Every row gives one point. The points of each table are mixes of a few directions, plus a little noise. Count the directions of each table, and those that both share. Where both have some left over, give the other angles between the two spaces (their principal angles), to ten degrees, smallest first.
In the rows, zero is written as 128.

First (5 x 2):
[[ 81  77]
 [185 191]
 [ 89  86]
 [164 166]
 [121 119]]
Second (6 x 2):
[[105 103]
 [ 82  78]
 [151 153]
 [103 101]
 [205 212]
 [122 122]]
Directions: first 1, second 1, shared 1

First (4 x 3):
[[124 117 127]
 [172 241 139]
 [102  62 121]
 [114  92 124]]
Second (5 x 3):
[[ 98  67 118]
 [201 193 155]
 [ 99  57 120]
 [159 149 140]
 [ 83 174 106]]
Directions: first 1, second 2, shared 1

First (6 x 4):
[[134 136 166 150]
 [114 113  54  82]
 [141 144 205 174]
 [109 107  25  66]
 [125 125 112 118]
 [141 144 205 174]]
Second (8 x 4):
[[110 158  86  55]
 [150  96 176 211]
 [154  86 189 233]
 [127 130 127 127]
 [116 148  98  79]
 [112 152  93  67]
 [113 152  92  64]
 [143 104 164 189]]
Directions: first 1, second 1, shared 0; angles 40

First (6 x 6):
[[ 67 134 124  74 154 117]
 [194 111 152 132 143 111]
 [213  93 124 185 172  96]
 [ 60 155  95  99 133 131]
 [133 101 152 161 112 141]
 [104 174 120 118  53 171]]
Second (6 x 6):
[[132 129 122 171  95 150]
 [139 130 112 249  33 192]
 [127 128 129 118 136 123]
 [125 128 133  95 154 111]
 [122 126 138  53 187  89]
 [124 127 134  83 164 104]]
Directions: first 4, second 1, shared 1

First (9 x 8):
[[106 167 158 116 147 174 117  70]
 [126  66  78 150 120  81 143 206]
 [ 95 151 155 122 155 168 120  88]
 [120 134 185 136 145 142 120 109]
 [102 145 102 115 139 164 127  99]
 [105 146 106 116 139 159 130 103]
 [ 91 137 113 119 152 166 125 105]
 [160  78 128 153 109  63 140 202]
 [249 136 127 127  43  36 132 166]]
Second (9 x 8):
[[148 103 120 138 111  84 153 146]
 [135 102 120 137 120  89 164 133]
 [160 103 122 122 104 110 187 117]
 [171 118  75 117  87 100 150 148]
 [138 146 183 109 139 233  94 127]
 [ 77 101  82 141 152 107 138 143]
 [114 172 199 128 158 212  24 147]
 [ 47 177  91 131 172 123  83  82]
 [161 130 161 129 111  98 156 104]]
Directions: first 3, second 5, shared 3

First (10 x 11):
[[124 121 117 119 137 122 133 120 138 121 107]
 [149 164 180 174  81 158 102 171  77 165 235]
 [118 112 105 108 148 115 139 110 151 111  81]
 [119 113 106 109 148 115 140 110 149 113  85]
 [131 133 136 135 122 133 124 134 122 133 143]
 [120 115 109 112 144 118 137 113 146 116  90]
 [129 128 128 128 129 128 129 128 128 126 127]
 [118 113 104 107 150 115 140 110 150 112  80]
 [153 169 186 179  73 161  99 175  70 170 249]
 [119 113 106 109 148 116 139 111 150 112  83]]
Second (8 x 11):
[[135 117 161 123 125 138 182 152 122  99 123]
 [147  97 134 168 141  93 113 170 116 165 136]
 [122 134 114 121 146  66 106  96 110 141 130]
 [139 117 134 116 144 150  77 154 146 134 177]
 [103 152 106 140 121 163  74 129 173  97 156]
 [129 123 169 133  97 142 150 147  85 142 105]
 [121 135 128 129 117  76 191  88  85 136  66]
 [126 146  78  92 131 193 129  88 189 112 132]]
Directions: first 1, second 6, shared 0; angles 40
